Each row of a before or after table is a point. One or more steps were done to the points. Then noise was added and the rows were shuffled. The steps act on columns, c1 being the first. Write out the steps. A step turns or swaps two columns, mirrors them in a line or flattens them onto one, adds a multiple of one to another, or multiplies or shifts one. Angles are multiples of 10 degrees, from the lower column toward the higher: turns from -170 to 170, lines from 10 to 170 but not 90. Use the fewest steps. Two steps may share a column if one is a turn and the other turns, adds or multiplies; they go together, in the order done. Otherwise the lowest column goes first.
In the rows, zero is written as 100.

Before (9 x 2):
[133 138]
[96 106]
[125 75]
[137 123]
[105 150]
[157 41]
[143 149]
[49 129]
[117 145]
After (9 x 2):
[150 139]
[111 73]
[140 145]
[169 149]
[128 150]
[61 128]
[148 125]
[126 41]
[98 105]
Steps: add 0.5 times c2 to c1

Before:
[88 120 17]
[65 141 44]
[123 101 55]
[116 101 52]
[106 101 57]
[62 82 150]
[93 41 119]
[158 110 115]
[66 67 137]
[104 91 12]
[129 91 38]
After, 11 rows:
[90 124 25]
[123 103 66]
[118 98 63]
[64 83 159]
[158 109 126]
[93 40 131]
[103 91 21]
[104 100 68]
[67 67 147]
[64 143 51]
[130 90 49]
Steps: shift c3 by 10

Before (9 x 6):
[118 110 118 58 120 125]
[48 134 102 173 156 105]
[145 137 52 142 74 98]
[168 82 76 56 167 129]
[98 89 139 44 127 42]
[68 120 167 109 114 86]
[186 126 76 79 155 109]
[159 64 133 78 144 107]
[46 108 75 156 131 98]
After (9 x 6):
[48 133 73 104 160 24]
[40 125 65 60 165 58]
[156 136 126 51 123 68]
[78 90 67 161 78 63]
[124 107 164 123 116 118]
[127 65 93 145 131 141]
[65 96 129 59 149 55]
[70 138 110 79 120 101]
[117 64 116 169 162 146]
Steps: mirror c1 and c6 in the line at 120 degrees; add 0.3 times c4 to c3; turn c2 and c4 by 50 degrees

Before, 10 rows:
[107 115 95 111 164 125 66 82 114]
[127 112 42 91 109 42 81 74 94]
[98 119 61 99 109 73 68 146 63]
[36 83 132 94 46 72 111 92 132]
[103 112 110 75 44 115 82 129 103]
[136 111 84 83 195 81 155 117 97]
[120 47 77 125 83 99 83 180 89]
[55 79 40 145 28 101 99 79 80]
[102 40 69 87 150 102 115 109 62]
[113 95 130 121 103 63 93 79 69]
After:
[66 116 105 113 125 127 106 82 111]
[93 95 67 120 100 61 112 80 69]
[154 112 118 84 137 81 137 119 97]
[115 86 65 97 79 74 36 94 132]
[82 111 160 91 104 42 124 75 92]
[100 84 162 148 69 100 55 77 78]
[69 121 138 99 103 73 98 145 65]
[80 112 89 75 78 117 101 131 102]
[114 36 129 85 120 100 105 109 63]
[83 45 120 128 94 100 122 179 90]
Steps: swap c1 and c7; multiply c3 by -1; multiply c5 by 0.4

Before, 12 rows:
[150 102 16 61 82 122 114 109 127 80 134 60]
[152 84 61 125 102 58 38 59 166 135 135 123]
[138 97 67 138 79 76 125 91 140 53 98 104]
[133 80 145 84 127 103 42 89 100 69 88 128]
[104 123 15 48 93 99 126 122 88 112 107 94]
[38 110 64 135 47 137 105 101 121 126 77 58]
[119 51 84 89 107 57 69 139 122 80 121 81]
[85 68 73 123 67 88 83 105 99 99 144 97]
[73 112 74 74 70 99 95 45 119 94 70 76]
[137 106 111 79 49 110 145 90 116 147 97 144]
[195 70 64 115 100 75 141 124 84 74 123 73]
[70 94 137 128 123 61 171 133 89 69 132 75]
After (12 x 12):
[74 111 74 72 54 93 95 45 60 93 70 74]
[152 101 14 59 78 134 115 110 67 78 132 60]
[131 79 146 83 158 113 41 90 40 68 91 128]
[137 96 66 138 84 86 126 87 79 54 98 102]
[152 83 63 123 126 76 40 59 107 133 135 125]
[70 94 138 127 132 56 170 134 29 67 131 76]
[35 112 64 135 30 119 107 102 61 125 77 59]
[137 108 111 79 39 122 144 92 57 148 94 143]
[105 125 13 47 61 101 126 120 27 115 108 94]
[85 69 71 122 115 81 82 106 38 99 147 97]
[119 50 83 88 183 65 71 138 61 80 121 81]
[193 72 65 115 145 102 141 123 25 73 124 74]
Steps: add 0.3 times c1 to c6; add -1.5 times c2 to c5; shift c9 by -60

Before, 8 rows:
[87 101 62 163 134 104 80 94 93 158 48 149 137 67]
[111 71 110 122 87 32 130 143 133 72 85 133 102 56]
[71 153 149 56 151 63 179 153 126 101 95 65 73 110]
[74 103 158 84 129 101 107 61 72 135 138 133 130 174]
[60 30 65 59 106 28 126 88 71 174 82 148 79 103]
[39 69 91 111 107 53 103 53 182 82 81 152 93 84]
[97 68 163 137 25 32 63 138 191 148 131 102 120 119]
[118 145 61 61 75 79 109 104 128 75 61 158 98 141]
After, 8 rows:
[74 152 148 55 57 64 181 152 138 101 95 123 129 109]
[97 65 165 135 151 29 67 138 99 150 131 189 45 119]
[39 65 91 112 90 52 102 50 51 83 78 183 105 83]
[82 101 59 163 114 108 81 94 54 152 50 92 151 66]
[117 145 55 60 111 81 106 104 46 75 60 131 82 143]
[75 101 157 84 107 103 109 61 67 136 139 71 142 173]
[108 68 113 117 104 35 127 142 67 75 86 135 87 58]
[62 27 67 57 80 27 127 89 53 169 85 75 94 107]
Steps: mirror c5 and c13 in the line at 60 degrees; turn c9 and c12 by 90 degrees

Before:
[111 114 67 103 113 96 109 113 94 111 102 110 60 92 92 72 111 112 94 84]
[111 117 84 79 102 121 112 118 95 85 126 96 87 92 110 107 45 110 77 86]
[114 112 91 114 114 101 113 105 99 88 73 109 112 95 96 66 70 97 89 93]
[92 83 70 100 104 103 110 102 85 95 125 95 89 170 93 90 116 74 142 98]
[103 84 81 80 73 94 112 94 113 97 116 120 105 119 105 62 115 108 90 98]
[146 105 173 89 120 98 116 92 111 117 46 93 92 92 90 104 114 107 94 79]
[148 114 159 92 93 98 144 92 96 109 113 96 50 110 94 98 114 85 72 98]
[110 81 70 88 126 88 134 101 103 100 96 94 105 89 93 102 100 84 91 92]
[95 97 112 99 81 147 112 103 93 117 122 139 107 94 112 101 101 72 106 26]
[114 111 75 114 81 97 120 103 128 114 122 94 84 92 122 85 93 101 117 95]
[127 120 79 90 121 110 117 85 86 120 116 122 102 89 102 111 81 107 66 91]
[93 65 73 105 100 93 136 125 93 117 112 149 116 112 93 110 108 103 99 88]
[115 109 75 98 116 99 111 89 91 97 5 106 111 128 102 106 106 97 75 73]
After (13 x 20):
[117 112 112 112 114 103 114 104 97 70 73 106 111 95 95 66 70 99 89 94]
[94 85 126 80 73 93 113 94 113 59 116 112 105 119 105 62 115 108 88 98]
[87 66 156 105 100 93 135 125 93 32 111 108 115 114 92 111 107 104 99 88]
[98 96 133 99 80 147 112 104 92 69 121 76 106 95 113 100 102 71 106 25]
[134 120 128 89 120 110 118 86 87 79 115 112 102 90 102 110 81 107 65 91]
[116 116 102 78 103 121 111 119 95 83 126 117 87 91 111 109 45 109 76 86]
[116 82 104 88 126 88 135 101 104 93 95 131 106 89 93 102 100 85 92 91]
[101 110 113 97 115 100 110 91 92 77 7 121 110 127 103 105 106 97 75 74]
[119 110 102 113 81 97 121 102 128 108 122 126 83 92 123 84 93 101 118 94]
[56 83 105 99 104 103 109 102 86 86 125 130 90 169 92 90 116 73 143 97]
[142 114 74 92 94 96 145 91 96 144 113 46 49 110 93 98 112 85 70 98]
[150 106 68 90 119 98 116 91 111 164 46 34 93 91 91 104 114 108 94 78]
[116 114 122 103 113 96 110 111 95 81 102 127 61 92 91 71 110 111 94 84]
Steps: add -0.5 times c14 to c1; turn c3 and c12 by -110 degrees; add -1.5 times c3 to c10

Before (9 x 32):
[107 79 118 129 120 86 99 63 67 78 98 80 72 113 63 114 85 124 91 89 130 131 88 145 93 117 101 117 143 121 123 119]
[82 86 101 76 85 85 115 73 98 125 73 108 98 109 115 91 111 121 97 111 145 66 141 136 88 74 93 100 100 83 110 111]
[102 96 102 36 83 81 92 82 110 106 120 100 83 95 113 74 88 108 97 90 168 107 103 118 116 101 93 110 99 100 113 125]
[114 69 74 85 103 114 102 92 102 82 79 126 105 121 102 124 88 64 95 92 129 93 145 110 91 82 52 93 102 90 115 87]
[92 119 131 68 113 108 105 78 115 100 137 113 109 78 52 139 126 108 59 77 117 64 105 141 119 133 49 80 112 36 130 97]
[126 45 135 104 80 103 122 103 53 128 108 91 118 99 120 131 126 128 89 109 104 98 97 126 114 88 137 94 137 103 101 59]
[138 101 118 137 86 97 45 98 93 115 123 87 116 90 99 90 135 78 137 105 109 93 124 99 121 96 100 119 103 97 142 120]
[92 80 106 130 96 121 82 94 119 86 116 71 118 71 76 153 133 79 60 164 142 91 87 78 62 118 70 93 88 115 113 98]
[122 116 128 91 114 103 116 56 80 76 117 58 111 104 81 86 121 94 86 61 68 131 95 109 102 84 100 115 108 108 74 102]
After (9 x 32):
[138 102 90 139 85 97 46 99 91 113 123 88 115 91 103 88 105 78 4 103 107 94 124 98 123 97 115 120 101 95 141 120]
[108 80 91 128 126 87 99 66 67 80 96 78 72 113 63 114 104 125 138 88 129 130 88 160 94 117 117 119 142 121 122 119]
[124 118 85 91 112 107 115 57 79 76 115 57 112 104 82 83 71 93 55 62 66 131 98 110 106 86 124 116 108 112 73 104]
[115 68 71 88 104 112 103 91 100 81 73 124 109 118 101 121 108 63 129 91 129 92 146 116 90 81 53 95 107 89 113 83]
[91 83 70 131 97 121 83 97 116 87 119 69 118 73 75 153 34 79 39 165 143 89 90 68 63 116 94 94 89 113 115 96]
[104 97 92 37 84 81 91 85 109 108 118 98 84 96 113 75 108 106 129 91 167 104 103 122 117 101 101 108 100 97 112 127]
[127 42 116 103 80 103 121 105 54 131 107 92 119 100 120 129 70 128 39 110 103 97 101 132 115 87 147 96 135 101 101 55]
[91 119 40 67 111 106 106 79 115 97 136 112 109 80 47 137 37 107 53 77 118 63 103 154 120 135 104 83 116 36 130 92]
[80 86 97 75 84 85 114 72 97 129 73 107 98 110 114 93 87 120 76 108 148 67 143 151 90 73 99 100 101 81 109 110]
Steps: mirror c3 and c27 in the line at 60 degrees; multiply c17 by 2.5; turn c17 and c19 by -110 degrees; multiply c24 by 1.3
